Each row of a before or after table is a point. The points were changed in one or more steps. Then noise was added and the rows were shuffled. The steps act on how far a point lies along the listed directions, d1 being the first. What was done? A step turns or swaps two directions, mirrors them in a line or flattens them onto one, adds a multiple of one to another, or multiplies one. Angles are multiples of 10 degrees, from the lower direction toward the higher: turns from -170 to 170, lines from 10 to 170 but not 90. Use the fewest steps. Two steps may share a direction if one is a turn and the other turns, adds or multiplies; they go together, in the order done. Otherwise the lowest direction goes first.
In the rows, 128 means zero.

Directions:
(1): [189 158  94]
(2): [147  59 103]
(3): [169 116 191]
Before (9 x 3):
[[173 126  98]
 [154 154  93]
 [ 93 107 196]
 [138 120 184]
 [118 136 155]
 [141 179 153]
 [149 167 136]
 [115  81 162]
 [134 204 140]]
After (9 x 3):
[[ 75 214 153]
 [117  80 142]
 [116 174  83]
 [123 127 165]
 [101 176 155]
 [ 91 150  92]
 [110 165 122]
 [ 80 249 188]
 [137  91  65]]
Steps: multiply d1 by 0.7; turn d1 and d3 by 160 degrees; multiply d2 by 2

Directions:
(1): [ 99 144  57 176 155  63 148 165]
(2): [ 31 135 135  90 125 168 165 164]
(3): [146 178 112 187 112 204 103 173]
Before (10 x 8):
[[134 108 113 109 151  49 146  88]
 [146 146 117 122 147 157 133  86]
 [ 49 114 124  88 136  95 166 147]
 [110 146 101 147 143 131 131 153]
 [170 163 125 160 102 191  86 151]
 [166 117 148  99 144 108 118  82]
 [148 125 116 155 139 132 157 106]
 [  7 130 134  62 130 173 184 176]
 [121 106 169  61 130 127 131 102]
 [172 110 112 152 130 118 131 109]]
After (10 x 8):
[[ 43  96  89  83 171  34 187 146]
 [101 115  89 144 148  43 147 138]
 [168 122 122 153 113 166 128 127]
 [139 140 115 111 147 158 140  84]
 [183 128 140 118 140 127 107  91]
 [ 93 139 162  85  94 205 123 146]
 [159  94 148  89 140  67 119  93]
 [146 135 124 154 133 157 156 113]
 [100 147 107 139 148 142 136 155]
 [190 145  98 173 141  87 107 110]]
Steps: turn d2 and d3 by -60 degrees; turn d1 and d3 by 40 degrees

Directions:
(1): [ 94 103 150  94 140 228 156 136 116 145 180 201]
(2): [ 64 175 172  95  79 122  90 152  40 144 124  97]
(3): [151 214 126 188 142 122  86 168 148 187 170 174]
(4): [ 89 143 114 194 150 182 159 205 134  72 118  74]
(5): [138 130 126 124  39 133 146 180 158 123  46 192]
(6): [138 113 152 185  85  86 140 113  86  45 189 176]
Before (11 x 12):
[[149 127 120 131 139 123 126 119 138 147 135 127]
 [120 156 147 118 131 138  98 130 125 189 149 151]
 [147 120 109 142 136 100 124 111 129 135 133 118]
 [129 151 120 134 146 158 120 138 145 150 131 136]
 [156 160 106 133 164 122  98 132 171 165 117 110]
 [138  91 136 122 100 109 149 101 120 120  85 105]
 [130 149 112 132 135 118 116 121 144 136 115 107]
 [131 149 121 173 127 140 136 161 154 147 122 164]
 [118 111 122 127 147 179 145 133 137 119 143 119]
 [113 141 118 160 130 204 150 172 148 144 144 179]
 [149 144 119 126 154 139 114 118 161 193 133 143]]
After (11 x 12):
[[119 161 130 140 143 174 115 150 133 153 145 144]
 [133 131 117 134 122  79 108 113 108 133 117  91]
 [129 120 135 115 155 169 126 124 160 183 148 164]
 [ 92 127 138 127 137 203 137 147 109 130 170 141]
 [114 160 138 114 141 151 111 132 126 194 130 122]
 [113 171 136 167 110 144 124 170 127 150 131 168]
 [134 193 114 140 148 100  78 156 142 161 104  77]
 [143  93 136 121  95  84 145  95 118 115  67  82]
 [130 137 130 120 127 120 118 127 117 147 128 108]
 [129 160 110 146 130  98 111 127 143 132 103  92]
 [ 84 159 146 154 122 248 145 190 113 163 183 223]]
Steps: multiply d1 by 2; multiply d2 by -1; turn d4 and d6 by 20 degrees; add 0.7 times d4 to d3

Directions:
(1): [153 137 135  79 207  90 150 138 123 127 178 152 132  66 120 178 197 126
 178  29]
(2): [111 164  34 132 109  69 103  97 199 162 123 145  96  69 139  94 193  76
  78 152]
Before (12 x 20):
[[132 124  78 144 127  81 117 111 162 139 121 152 130 114 141  96 180 119
  106 124]
 [135 114 198 116 149 174 129 152  96 116 135 132 162 145 112 169 109 161
  167  98]
 [136 126 126 113 164 111 139 115 113 121 137 149 142 109 141 139 167 125
  148  98]
 [131 114 167 138 117 157 129 123  94 126 104 102 132 153 101 136 103 163
  130 155]
 [123 132  84 112 146 107 106 124 156 135 152 137 134  78 127 135 151 110
  126 118]
 [131 161  80 104 135  78 133  98 174 156 149 152 111  61 103 134 206  95
  104 102]
 [116 118 182 137 106 151 127 145 104 120 106 121 147 175 133 119  80 136
  129 164]
 [144 139 151  92 183 103 140 143 120 106 159 141 127  90 131 181 176 136
  162  60]
 [143 127 137 120 125 146 145 126  92 116 126 148 120 136 111 140 110 133
  153 127]
 [118  97 198 156  57 218 139 141  71 121  69  92 155 226 123  98   7 171
  135 194]
 [129 110 174 140 119 174 135 150  89 105 111 104 137 188 122 131  71 152
  140 164]
 [138 136 100 139 132 101 126 112 170 157 149 135 114  79 130 113 138 114
  115 135]]
After (12 x 20):
[[114 138  62 117 129 103  96 116 167 141 142 140 125  74 127 123 155 102
  109 138]
 [122 114 205 127 130 156 139 155  91 113 118 124 153 174 134 130  80 145
  154 132]
 [142  99 235 123 149 199 136 163  68 107 137 123 173 176 112 178  78 179
  176  97]
 [136 147  75 141 124  97 116 104 187 164 146 142 104  62 132 102 148  98
  103 146]
 [119 174  43 118 111  68 117  77 202 172 133 154 100  53 107 109 214  76
   65 141]
 [129 125 122 126 147 117 130 114 117 122 131 143 144 124 142 129 151 123
  136 115]
 [140 107 186 133 134 162 135 132  83 117 116 105 138 156 101 151 102 172
  148 132]
 [144 126 151 121 128 157 148 129  81 114 130 143 123 146 115 141 100 140
  157 127]
 [138 134 154 117 147 122 133 137 122 103 139 133 126 120 136 159 143 142
  147 101]
 [130 127  51 147 119  67 116 101 180 144 116 152 120  96 146  89 198 106
   92 134]
 [142 103 208 128 145 188 145 162  64  94 123  99 150 192 114 152  64 164
  168 132]
 [142  84 246 120 113 226 170 161  31  99 101  96 172 212 113 145  17 195
  186 127]]
Steps: multiply d1 by 0.4; multiply d2 by 1.6

Directions:
(1): [ 93 209 189  38 106 141 100 143 140  64  93 124 129  35 104  58 122 122
 117 177  84 200 102 123 148 149  92  90 133 144 144 194 162 227 143 178
 151 150  41 155 108 194 127  97 171 148 143 102]
(2): [105  78 105 154 179 174  74 128  49 144 150 107 209 113 177  74 178 170
  92  84 142 156 182 133 106 128 162  41 199  95 164  47 103 223 149  84
 128  94 114 162  96  99 126  49 153 144 160 161]
(3): [ 97 104 148 130 140 129 167  95 151  67 143  73 140  79 167 112  70 164
 164 129 197 105  58 149 134  99 151  91 170  42 119 110  21  66 130 165
 195 128  84 221 182 177  77 187 120 144 108 173]
(4): [145 169 164 146  95  86 181 188 171 191 168 119 138 180 111  44 169 146
 179 121 143  89 167 140 114  66 176  79  86 119 129 128 217 131 170 102
 162 195  71 117 181 133  30  99  67 179 177 160]
(5): [118  76 177  80  68  36 214 106  88 131 158 146 147  95 127  70  58 114
 106 104 196 130 188  61 138 140  96 141 141 189 176 137  78  76 159  75
  27  94 113 109 139 191 150  64 135 141 136 142]
Before (10 x 48):
[[124 126 145 115 111  94 160 124 144  98 146 108 116 118 146 101  89 134
  125 114 135 105 129 115 137 113 126 120 113 138 126 147  98 106 127 125
  137 113 121 131 149 154 111 149 131 141 126 136]
 [140 148  97 116 137 151  71 157  68 174 113 184 145 164  96 116 186 111
   78 130  73 170 212 110 114 154  99 127 131 200 154 128 227 247 136  86
   56 124 141  69  46  83 179  44 150 128 144  95]
 [118 122 152 108 116 100 137 121 111 127 141 135 143 124 122 109 115 130
  121 125 151 142 146 123 127 126 118 126 136 155 158 129 133 128 136 121
  106 108 114 113 131 142 133 100 131 137 121 135]
 [115  74 121 129 140 100 127 128 106  98 137 128 129 111 152 149 115 130
  110 110 165 118 135 112 133 152 106 147 147 144 144 117  75  93 128 110
   89  90 152 137 137 109 169 130 143 121 100 130]
 [115 124 151 108 111  97 147 131 109 140 138 130 170  94 128  68 115 132
  118 126 130 152 178 105 125 134 125 100 143 156 153 126 136 159 137  89
   99 116  91 122 117 147 125  53 153 165 156 140]
 [116 105 145 135 129 102 171 140 122 134 158 102 170 129 150  52 117 156
  152 111 167 111 138 123 111  87 168  78 140 108 132  86  98 118 172 114
  144 134  79 166 160 144  69 104 111 158 163 177]
 [127 142 161 109 112 107 131 121 135 109 116 127 141 107 128 102 113 130
  119 132 141 147 127 116 139 130 104 120 151 122 119 158 126 140 139 133
  114 140 107 148 138 157 117 112 127 129 143 128]
 [127 120 103 110 140 162  93 118  87 118 114 137 145 105 122 141 137 135
   99 144  86 181 135 130 137 164 110 119 147 129 135 121 131 186 124 106
  117  91 158 110  94 111 164 101 159 114 134 106]
 [132 141 125 125 126 112 142 124 133 139 139 140 124 136 124 124 122 124
  132 128 128 145 129 115 142 145 129 156 112 143 122 133 131 118 127 133
  129 139 135 111 123 116 137 146 132 127 118 132]
 [127  74 141 116 111  87 169 108  98 122 138 127 145 115 133  88  98 140
  126 121 190 140 159 103 134 149 116 124 151 131 158 112  77  85 151 100
   74 103 120 131 144 162 139 106 124 146 133 147]]
After (10 x 48):
[[147 143  94 141 146 147  89 158 113 162 111 154 134 168 111 131 174 114
  115 129  70 142 155 125 113 133 132 140 100 174 115 113 188 179 137 118
  110 127 152  85  89  77 149 100 136 116 152 111]
 [120 154 107 132 161 172  76 128 138 109 100 117 141 102 128 147 141 130
  126 155  77 157 105 154 125 147 127 119 139 114 111 134 138 176  97 148
  169 124 118 142 101 105 139 130 163 137 127 116]
 [111 118 137 108 125 131 156 113 124  95 138 102 146  88 138 102  95 157
  142 146 141 148 102 141 141 125 134  90 151  80 128 122  89 125 139 123
  163 115 110 162 154 158  99 137 133 141 132 143]
 [140 150 119 134 132 131 111 147 148 125 132 122 110 150 136 119 143 128
  121 118  85 114 139 134 127 115 134 118  94 146 114 142 163 156 120 125
  150 129 139 101 126 110 116 144 129 134 134 117]
 [121 147 126 131 147 147  91 126 131 116 121 123 130 135 124 145 143 137
  132 140 119 142 105 158 122 121 130 122 133 120 132 126 147 149 115 157
  160 123 123 129 122 112 128 141 131 126 111 126]
 [134 158 144 123 127 136  97 133 142 120 106 129 133 123 121 121 143 130
  119 139 109 151 120 135 136 126 110 121 140 120 106 158 159 164 131 143
  135 148 119 137 123 130 118 121 126 123 143 117]
 [126 122 118 162 152 119 118 169 155 124 147 108 124 152 147 132 163 151
  157 120 147  93 115 155 122 108 150 110 120  99 120 112 140 112 134 130
  165 146 125 152 169  87  97 155 104 148 120 144]
 [149 145  94 167 162 173  86 151 147 144 108 123 120 175 120 139 187 148
  151 145 105 136 118 168 123 131 152 115 114  89 109 114 172 148 123 145
  169 150 138 125 130  86 111 159 106 137 138 127]
 [128 138 120 130 135 123 135 118 131 131 139 130 130 129 133 123 122 134
  132 128 132 144 119 124 139 143 137 145 123 125 123 125 113 121 125 142
  141 136 133 129 122 117 134 153 132 127 117 136]
 [ 89  94 109 105 165 170 111  69  95  32 105 109 139  59 157 159  60 146
  110 145 168 153  64 137 136 144  98 117 207  77 131 117   8 127 107 173
  142  87 114 218 106 162 162 174 168 118  76 139]]
Steps: multiply d2 by 0.4; turn d3 and d4 by 130 degrees; multiply d5 by -1

Directions:
(1): [106  75  65 164 155 131 110 117 193 123 185  56 137 116 138 145 160  60
 164 116 100 136 116 153 108  59 151 122 171 120 134 137 115 139 113 129
 121 157 101 131 140 114 118 162 174  55  52  97 174 135  76  91 180 154
 131 174 173  89 123  96 102 102 126 114]
(2): [127 124 113 147 152 122 183 116 124 144 178 102  45  90 130 120 167 144
  46 108 155 140 108 124 113  78 150 104 118 155 116   7 133 106 103  75
 105 108 144 121 132 120 159 191 167 198 118 138  92 143 132 139 106 134
 126 130 136  79  92 188 150 113 151 174]
(3): [ 58 166 137  88 120 101 119 112 186 143 188 170 117 103 206 112 117 157
  87 101 149  78 139 140 133 109 177 117 123 116  55 106 104 136 200 131
 137  48 135 104  97 118  97 108 159  63 156 121 152  88  97 152 100  88
 168 143  90 130 116  71 133 141 138 106]
Before (13 x 64):
[[145 103 120 146 119 135  98 140 134 116 112 105 181 146 127 160 101 102
  175 142 102 143 139 137 114 145 114 143 146 114 151 189 119 149 114 149
  139 167 103 132 148 128 111 121 119  80 102 102 153 131 124 125 175 134
  117 140 141 137 137 112 103 112 116  95]
 [108 140 142 118 132 111 151 121 126 152 139 139  87  97 128 116 125 173
   53 101 142 130 109 116 120 138 141 128 115 126 113  40 147 100 125  83
  131  91 129 137 106 138 149 161 128 196 158 138 101 110 156 143 110 122
  123 135 108 114  98 166 147 128 155 153]
 [120 128 129 135 120 136  96 125 134 112 103 144 162 146 128 114 112 114
  147 138 109 121 134 123 123 146 123 136 129 134 147 175 123 131 144 142
  148 131 118 138 117 123 124 123 117  99 120 128 129 128 115 127 122 118
  136 109 142 151 150 114 115 138 123 117]
 [135  99 105 145 127 152 106 129 163  95 106 109 177 151 123 138 122  71
  199 151 109 143 127 126 141 135 124 143 154 107 156 196 125 134 129 151
  129 173  86 150 134 126 125 108 112  68  85  95 167 120 104 100 184 149
  109 125 159 150 157  97 105 116  78 119]
 [102 162 121 101 127 107 160 108 132 144 165 146  81 113 152 114 139 158
   65  91 176 108 127 127 134 129 164 116 112 136  85  63 128 130 166 102
  121  57 164 103 118 126 151 125 154 134 143 144 117 104 116 154 100 126
  149 138 115  96 106 142 142 119 142 130]
 [117 102 109 141 136 108 109 132 175 114 117 110 167 145 124 142  96 109
  195 135 111 125 122 144 139 121 122 111 143 118 147 184 109 139 134 166
  125 150 105 136 130 131  98 110 103  59 115 115 160 128 101 117 175 153
  113 124 141 125 155  97  99 134 115  98]
 [131  98  89 144 130 130 127 118 135 114 142  95 153 122 110 147 133 107
  168 130 111 141 118 132 132 122 149 131 141 120 150 155 123 153 100 142
  125 160 116 136 130 122 118 131 137 104 102 106 170 146 115 109 165 153
  115 141 150 109 138 121 110 130 127 114]
 [124 157 178 106 106 120 165 122  97 135 125 191  70 120 141 111 122 194
   58 116 175 111 152 100 145 150 126 121 102 142 111  59 132 127 163 114
  133  76 158 123 117 143 143 116 126 194 189 150 100 107 155 148  64  95
  134 104  79 135 130 154 166 159 114 164]
 [145 171 166  71 100 128 112 151  93 114  60 181 166 164 114 130  88 155
  141 157 130 115 131 102 160 197 109 152  98 116 138 206 130 128 150 149
  153 125 142 123 120 139 116  90  82 145 174 135 102 120 155 156 116  93
  126  84 102 189 157 113 129 153 123 106]
 [140 115 131 135 128 134  87 155  98 117  78 130 193 160 107 133 108 115
  186 166 102 131 135 118 124 170  96 138 144 121 152 249 134 151 129 170
  132 161 106 130 133 139 106 104  81  88 120 114 143 126 131 124 153 143
  110 123 114 166 151 106 122 144  97  85]
 [ 72 150 127 107 155  97 175  95 162 161 212 122  42  95 200 112 154 155
   34  95 170 118 131 134 114  73 174 104  97 136  55  13 138  90 161  81
  121  47 141  90 106 121 129 165 185 132 161 161 116 101 102 170  84 106
  167 132 104  94 101 132 150 123 153 140]
 [153 138 161 108 106 133 125 156  92 114  69 158 140 159 116 138  90 156
  149 143 141 127 127 106 150 190 104 139 104 117 149 165 135 137 115 152
  142 140 138 132 125 137 125  76  89 145 168 135 121 128 156 133 122 130
  105  93 114 157 160 130 114 135 119 112]
 [ 99 184 172  88  97 118 146 133 115 138 132 181 109 116 175  98 102 193
   70 117 164  95 144 135 138 161 142 132  98 131  79  88 148 124 199 130
  137  70 151 115 119 113 124  99 128 123 169 136  99 112 145 151  75  88
  147 114  84 151 123 107 133 140 133 119]]
After (13 x 64):
[[133 106 123 140 134 129 124 140 124 128 101 106 146 126  93 135 120 122
  132 126 106 150 106 122 116 155 111 148 137 117 163 129 147 108 101 116
  139 146 107 150 122 137 147 150 107 161 117 120 129 128 152 112 163 147
  115 145 141 124 127 145 122 119 138 132]
 [ 91 145 136 111 127 122 141 118 175 122 156 160 118 115 181 110 122 131
  108 127 146 114 132 123 146 119 163 127 128 121  93 111 115 122 177 121
  131  84 113 124 107 121 119 114 138  92 132 109 145  97 105 139 126 112
  133 119 121 141 127 106 137 135 101 139]
 [ 98 145 121 104 116 110 141 105 142 132 167 151 132 113 157 127 113 164
  105 116 148 105 131 128 142 129 172 128 112 124  99 125 122 150 148 136
  133  93 132 120 105 126 111 107 143 104 148 114 159 125 126 141 125 118
  140 128 110 123 123 110 128 145 127 120]
 [ 96 144 137 111 136  93 142 127 163 129 129 148 121 125 150 122  88 158
  118 123 146 105 119 139 144 126 146  94 112 131 114 114 113 130 156 139
  120  98 127 120 120 131 109 115 108 108 159 129 125 116 121 156 128 126
  126 107 105 124 134 117 126 145 125 118]
 [173 142 133 119 123 130 149 129  68 121  83 128 128 150  80 124 134 140
  135 127 143 147 131 114 138 178 100 135 118 137 157 138 150 129 117 123
  126 144 151 125 134 138 165 111 103 164 130 151 105 130 146 135 129 150
  113 123 138 121 138 169 134 120 123 130]
 [184 112 138 150 117 154 146 154  62 116  71 107 130 143  78 127 124 131
  147 151 125 165 130 130 129 166  80 146 123 145 188 132 172 118  96 131
  124 186 132 147 164 126 162 134 103 182 109 140  81 170 166 103 129 152
   90 106 151 138 144 165 120 114 118 137]
 [137  87  94 152 141 137 132 143 139 117 134  86 115 138 117 159 134 105
  152 129 123 143 106 123 125 109 123 125 138 118 158 127 129 144  85 126
  121 172 126 133 140 119 126 133 141 112  96 117 150 143 116 104 164 152
  105 133 155 103 146 129  93 100 128 124]
 [157  95  86 142 139 146 132 143 123 105 113  69 131 142  83 148 147  80
  154 153 109 153 103 121 135 104 119 139 140 132 174 162 134 130  80 119
  136 180 122 129 152 123 135 168 140 139  79 114 111 153 123 120 168 142
  109 120 168 116 137 144 116 108 128 127]
 [119 126 126 136 133 135 117 116 134 125 121 135 134 132 129 112 127 117
  125 131 121 123 131 122 118 128 128 124 126 139 140 136 131 122 139 126
  136 129 119 135 121 120 137 145 127 124 118 129 117 129 109 129 106 116
  141 112 146 136 135 132 120 133 136 132]
 [182  67 122 171 123 162 136 137  93 111  91  94 122 154  58 150 149 102
  170 146 119 163 138 111 129 123  81 145 148 134 202 133 143 138  89 134
  129 199 121 154 160 142 160 139 125 177 103 128 129 148 144  86 150 150
   97 129 152 123 152 167 129 127  93 154]
 [105 111 106 136 151 116 121 134 138 134 159 109 123 118 141 119 141 122
  117 137 123 120 119 123 108 109 135 111 147 131 113 150 125 141 140 135
  117 117 113 114 127 125 112 152 135  98 111 109 129 123 111 131 142 132
  126 141 119 122 120 120 128 136 111 104]
 [168 143 166 123 128 136 142 128  66 133  58 138 115 163 101 127 114 145
  131 141 142 161 139 121 135 176  80 137  81 128 153 135 174  95 106 124
  135 131 129 127 138 145 150 115  89 195 179 182  90 127 166 154 105 132
  115  77 120 155 147 168 140 130 122 136]
 [105 136 140 116 121 115 124 125 153 131 158 133 132 124 170 141 104 144
  104 123 132 119 143 138 118 134 147 126 122 116  98 118 114 136 151 128
  139 105 120 114 134 121 109 126 141  98 131 111 135 112 114 154 132 108
  144 135 111 124 113 117 126 117 139 111]]
Steps: turn d1 and d3 by 120 degrees; multiply d2 by 0
